Every row gives one point. Before rounding, the points of a table are all equally far from one centre. They may lie mostly on one side of it. Write the centre, to within rounding.
In the rows, 128 means zero.

Points, 6 rows:
[[136  60 146]
 [154  64  98]
 [173  67 126]
 [187  91  94]
 [ 94  95 169]
 [ 85  83 103]]
Centre: [135 123 123]

Points, 14 rows:
[[140 194 150 110 177  55 179 132 135]
 [106 154 178 161 144  57 155 104 104]
 [122 182 163 134 150  39 171  99 112]
 [ 92 161 126  86 191  74 182 141  85]
 [ 82 153 165 110 173  55 189 132 169]
 [ 98 145 150 102 177  46 162 131  85]
 [ 95  95 106 116 157  99 226 137  88]
 [144 148 182 144 157 105 166 162 103]
 [136 153 162 125 193  66 165 114 177]
 [122 129 106 158 157  48 191  86  95]
 [128 143 193  96 158  65 136 135 129]
 [125 146 132 116 167  52 153 131  68]
 [131 163 160 149 172  50 146 136 131]
 [ 85 163 183 101 125  56 206 111 150]]
Centre: [116 139 128 112 138 105 173 111 131]

Points, 27 rows:
[[119 200 131 111  98 152 125 148  60  77 161 157 118 170 162  68 145 202
  138 151]
 [156 124 150  92 131 175 135 174  49 121 133 198 138 138 194  67 123 192
  132 143]
 [125 194 135 119  69 130 103 187  59 131 160 170 139 154 199  74 135 127
  110 171]
 [160 193 128 119  78 121  94 121  94 126 135 122 164 175 155  59 167 149
  120 195]
 [150 179 115  88 145 155  80 164  59 145 138 164 143 177 175  77 124 151
  130 181]
 [135 129 136 142 104 108 103 142  35 119 133 198 149 175 123  78 142 195
  131 191]
 [155 154 160 103  97 141  86 143  49 151 158 166 130 189 186  89 161 167
   89 211]
 [112 193 146 174 121 159 108 160  68 138 161 185  92 162 140  63 118 168
   82 158]
 [184 127 131 151 111 146 117 131  12 129 166 170 127 157 188  88 116 152
  142 180]
 [103 161 167 110 106 154 145  91  61 152 117 176 144 174 167  60 160 188
  133 172]
 [129 178 147 129 108  96 149 128  23  95 135 143 143 150 162  65 134 188
  157 161]
 [169 149 116 176 107 110  79 153  64 120 184 181 130 150 133  80 120 157
  102 141]
 [180 132 141 104  76 147 118 178  39 133 112 137 156 104 176  71 157 161
  128 176]
 [153 191 127 124 109 149  76 159  54 108 156 160 139 151 180 127 119 204
  139 152]
 [ 92 166 142 153  96 131  74 145  70 117 171 179 129 171 190  72 156 127
  113 219]
 [159 156 152 117  68 166  76 183  46  73 163 166 101 175 167  88 126 149
   84 186]
 [145 148 166 102 108 163 105  99  64 137 114 196 164 119 181  74 146 190
  135 174]
 [130 161 133 155  61  94 167 160  48 109 127 193 130 123 151  70 106 150
  165 155]
 [143 158 168 123  95  87  97 136  53 118 145 197 160 139 216  72 168 125
  141 165]
 [159 124 103 140  73 114 103 127  63 134 147 133 120 170 165 103 132 185
  194 196]
 [132 133 142 142 104 168 123 121  40 108 154 180 162 171 134  70 156 200
  125 177]
 [186 123 136 153  98 114 102  94  49  94 133 141 136 155 152 113 145 217
  115 175]
 [162 164 160 110 125  97  91 130  65 146 161 204 101 169 162  55 100 151
  135 207]
 [141 141 122 114  89 108  97 142  50 130 120 169 174 157 186  67 141 158
  116 201]
 [148 159 193 154  62 133 104 111  40 105 159 184 139 180 149  60 162 155
  112 177]
 [165 158 142 147 126 147 129 147  29 148 156 142 141 143 184 107 105 182
  100 212]
 [118 156 147 115 146 158  80 180   7 123 147 145 142 148 161  85 139 135
  110 170]]
Centre: [139 130 176 131 119 135 132 149 115 107 128 148 106 149 150 120 138 131
 133 165]
